Rows are points. To make a cloud, some directions were put in groups of two or more. Within a group, all points are equally far from the middle, so they leave a hole (a ring in 2 directions, a hollow ball in 3). The other directions are filled evenly. Then the cloud was stretched, turned, moved and blurred a little. How many holes are there, and how many directions does each take, smallest first?

Cloud:
[[21.5,-15.3],
[-20.9,-7.6],
[-4.1,11.5],
[-19.1,-15.5],
[-19.6,-14.2],
[-0.5,-26.3],
[-15.6,4.9],
[22.4,1.2],
[-6.1,11.2],
[19.7,-17.8],
[17.9,7.1],
[-20.9,-7.2],
[-10.3,9.3]]
Holes: 1 (2)

Cloud (19 x 3):
[[-7.2,-13.9,-12.8],
[-4.6,-19.1,9.6],
[9.6,-16.0,12.6],
[-15.1,25.6,12.4],
[8.3,4.4,26.9],
[10.2,-12.7,17.3],
[-2.7,-18.0,-6.4],
[-8.4,-11.8,21.1],
[19.1,7.7,17.7],
[7.9,-0.9,26.5],
[-26.0,8.4,10.5],
[-9.2,25.2,18.0],
[-2.2,-12.1,-16.0],
[-24.2,18.1,6.5],
[14.5,-14.6,3.5],
[11.6,11.0,24.7],
[-19.9,2.6,21.0],
[-26.2,0.8,9.3],
[11.2,-16.7,5.1]]
Holes: 1 (3)

Cloud, 30 rows:
[[-0.5,-24.1,-6.2,-0.7],
[3.8,-12.5,-16.3,9.7],
[9.7,7.6,-3.9,-20.7],
[10.1,9.5,-1.9,-21.5],
[-5.3,-4.3,22.4,0.0],
[9.7,-5.4,17.1,-16.2],
[-6.4,25.7,20.7,3.0],
[-4.9,-21.9,-11.8,-4.4],
[6.7,-20.6,15.6,-27.5],
[-8.4,-28.7,-11.2,8.1],
[7.0,-7.1,9.4,15.8],
[-26.9,-13.3,-14.7,-5.5],
[0.4,2.5,18.9,10.1],
[-21.5,-13.0,12.1,-23.7],
[-26.0,-24.9,3.5,-10.3],
[-2.8,-15.2,-11.6,-7.4],
[-11.1,-2.6,-23.8,-26.0],
[-21.6,3.8,-13.6,-10.8],
[-14.7,21.7,17.5,0.5],
[-21.3,7.8,-0.6,-8.1],
[-21.1,-21.9,10.4,-9.3],
[-15.1,15.4,16.2,-13.7],
[4.0,20.9,-9.9,20.5],
[9.4,0.2,12.2,-3.6],
[-11.1,-14.5,-14.5,25.7],
[-28.5,11.9,-0.4,3.0],
[-11.8,-3.3,-18.4,-12.2],
[-29.4,16.5,7.6,-22.2],
[-19.0,-31.3,-18.3,19.9],
[2.7,22.3,0.8,-4.4]]
Holes: 0

Cloud (82 x 8):
[[-26.6,-32.1,0.2,1.9,-14.6,20.1,-8.2,9.7],
[4.6,4.0,31.8,-24.7,-13.8,23.6,12.2,5.9],
[-17.5,0.6,-15.3,-17.7,-18.4,5.1,-0.9,4.6],
[20.6,-3.9,16.6,-10.9,-14.0,15.5,-19.9,12.5],
[-10.3,-12.2,30.7,-4.6,-7.9,18.2,31.6,-2.7],
[-22.4,-19.5,-2.8,-10.7,-10.6,19.8,-5.2,29.0],
[25.5,9.5,22.9,8.1,-19.5,-1.1,-6.2,24.7],
[5.2,-29.2,6.4,-14.7,-8.2,-10.1,-7.5,-5.4],
[20.0,8.0,-1.9,-11.9,-13.5,-27.0,9.6,12.3],
[32.3,-0.3,17.8,-5.6,-8.1,-0.1,24.6,-2.4],
[3.6,-11.7,7.3,8.7,4.8,22.6,-21.9,20.2],
[-21.5,-16.4,4.1,-9.9,-31.8,-7.8,10.3,11.3],
[14.1,16.7,3.8,5.7,-2.7,-4.1,13.3,31.8],
[16.5,1.7,-22.0,2.7,-6.7,12.3,11.1,-15.1],
[3.4,-6.2,12.3,0.2,25.4,20.2,5.6,5.0],
[-6.4,15.3,9.1,11.4,3.6,-16.5,6.2,25.0],
[-7.4,11.1,22.2,10.1,-14.7,-11.7,-2.1,25.8],
[-3.1,-10.8,27.7,-12.1,16.3,0.4,26.3,13.2],
[-16.3,-15.7,16.8,7.0,-15.2,12.2,-7.1,-12.6],
[19.1,16.6,10.6,2.6,-9.2,-29.3,-2.8,13.2],
[7.6,17.0,20.9,15.6,-2.8,-12.7,10.6,24.7],
[-13.9,-17.8,-11.2,-15.1,-2.6,2.2,-19.3,21.2],
[23.3,-16.0,21.3,-4.3,-11.8,-20.2,1.7,8.9],
[9.1,-27.7,9.7,24.1,-16.0,17.7,-4.2,11.3],
[-26.9,-12.8,-16.4,-0.5,15.2,2.3,2.1,6.4],
[-6.5,-30.4,-19.7,-12.0,9.8,-5.0,-5.1,-7.8],
[-9.9,8.6,16.4,-1.1,19.1,-2.5,-0.2,15.2],
[24.2,-18.3,25.9,-10.2,-23.1,-0.7,7.0,9.0],
[1.4,-5.6,-1.1,5.9,-3.6,-39.6,17.9,15.6],
[-2.8,16.3,-8.0,13.5,4.1,-0.5,-7.0,-10.5],
[-13.8,-6.7,21.3,8.4,-15.2,32.4,4.9,-3.1],
[12.7,-25.4,17.0,11.2,-28.4,-1.9,-11.2,18.4],
[-16.3,-3.5,2.2,-18.2,5.6,-4.4,34.0,11.3],
[-1.6,-8.9,-3.0,-6.7,-32.8,-13.8,14.9,-7.1],
[21.5,15.6,17.3,6.9,-8.3,12.2,25.8,14.3],
[14.0,11.2,-3.3,-7.9,-11.1,-29.8,6.6,21.2],
[-11.4,-4.9,11.4,14.7,3.6,-17.8,25.4,3.9],
[10.5,15.6,7.2,19.6,-11.3,5.4,-9.0,-8.9],
[20.2,5.9,23.4,12.2,-25.2,20.4,15.5,16.6],
[-0.1,12.8,-5.3,-1.9,-8.1,-31.0,-6.1,0.9],
[-16.0,-8.0,19.2,5.8,-15.4,36.0,5.2,4.4],
[3.5,-23.2,-33.3,-3.3,4.7,10.9,0.8,9.4],
[-4.4,-36.6,6.3,2.9,-16.5,31.7,-8.1,-4.9],
[-6.1,-14.3,-3.0,19.1,-30.8,17.4,10.2,1.9],
[3.5,-31.5,-14.5,9.8,-22.5,20.2,9.2,10.3],
[-20.8,-17.0,0.0,-22.3,-21.9,-5.9,7.4,8.7],
[14.1,-22.7,-20.0,-4.2,4.2,-10.4,8.1,-10.0],
[10.9,-8.3,28.7,-19.2,8.0,1.3,15.0,-12.4],
[8.2,-18.3,9.7,12.9,15.1,0.3,-13.7,5.2],
[-21.5,0.7,-5.7,-11.8,6.8,-15.7,0.9,23.1],
[-10.9,-4.5,-2.8,-1.7,0.8,-28.2,12.4,-17.2],
[12.3,-2.8,-0.9,-13.3,1.4,5.0,-24.6,12.8],
[-19.3,0.9,12.4,10.8,8.0,-3.8,12.7,20.4],
[12.8,-7.2,-15.9,-5.0,-0.8,-7.4,-23.4,19.7],
[-3.9,-30.6,21.3,-16.6,-4.9,9.9,27.5,11.9],
[-9.3,8.9,6.0,2.2,-2.1,26.6,-11.6,-5.1],
[10.6,20.0,9.7,-14.0,-22.4,-9.6,15.2,17.0],
[-4.5,-3.9,36.3,11.5,-22.0,-1.4,18.4,0.1],
[-22.9,-30.8,-7.2,-1.3,13.7,-2.4,2.1,15.0],
[-12.0,-1.8,28.3,5.4,-21.0,24.0,-4.2,7.6],
[-8.5,15.2,4.5,-6.1,17.3,-22.6,15.8,11.1],
[-15.7,0.4,-2.5,20.9,-0.7,12.5,6.2,1.1],
[5.3,-33.7,-20.0,6.5,-6.3,6.5,11.1,-3.4],
[-0.3,-27.4,-20.4,-20.5,7.5,2.4,8.2,-2.6],
[18.1,-18.9,21.7,0.2,-12.2,-6.9,24.3,24.1],
[17.1,-1.7,-4.0,11.6,-3.9,-28.1,-13.7,0.1],
[-5.9,-26.9,11.3,-16.9,-7.5,29.4,24.8,-3.7],
[24.7,14.0,25.4,-0.4,-9.2,-10.5,29.6,9.5],
[11.1,-22.4,15.4,-1.7,-29.9,25.0,-6.5,27.5],
[9.5,-28.0,14.8,-12.2,-2.4,11.8,27.7,11.5],
[4.6,9.7,8.4,-15.7,-29.3,2.9,17.0,-9.0],
[7.9,15.1,29.1,5.4,-4.1,4.8,23.5,-14.6],
[16.9,-14.3,10.5,12.6,-6.7,7.1,-25.8,3.5],
[-16.0,-2.9,20.3,2.5,-2.4,-10.5,-12.6,14.8],
[20.5,-11.9,19.0,-7.4,10.6,-11.8,-1.0,-5.6],
[7.3,-21.7,31.0,-15.7,-16.7,1.9,-1.9,2.6],
[-10.5,-2.8,-15.9,-24.2,7.3,18.6,9.3,-5.5],
[-2.8,-26.5,-8.2,6.2,8.8,7.2,0.5,31.9],
[-15.0,4.2,14.4,16.2,4.6,4.0,12.7,14.8],
[3.8,20.8,6.1,-14.1,0.7,11.9,14.1,-19.2],
[7.8,-23.8,-22.4,7.7,9.1,-10.7,9.7,0.0],
[-1.2,9.1,11.9,-10.8,24.3,-1.5,11.6,-13.5]]
Holes: 2 (2, 6)
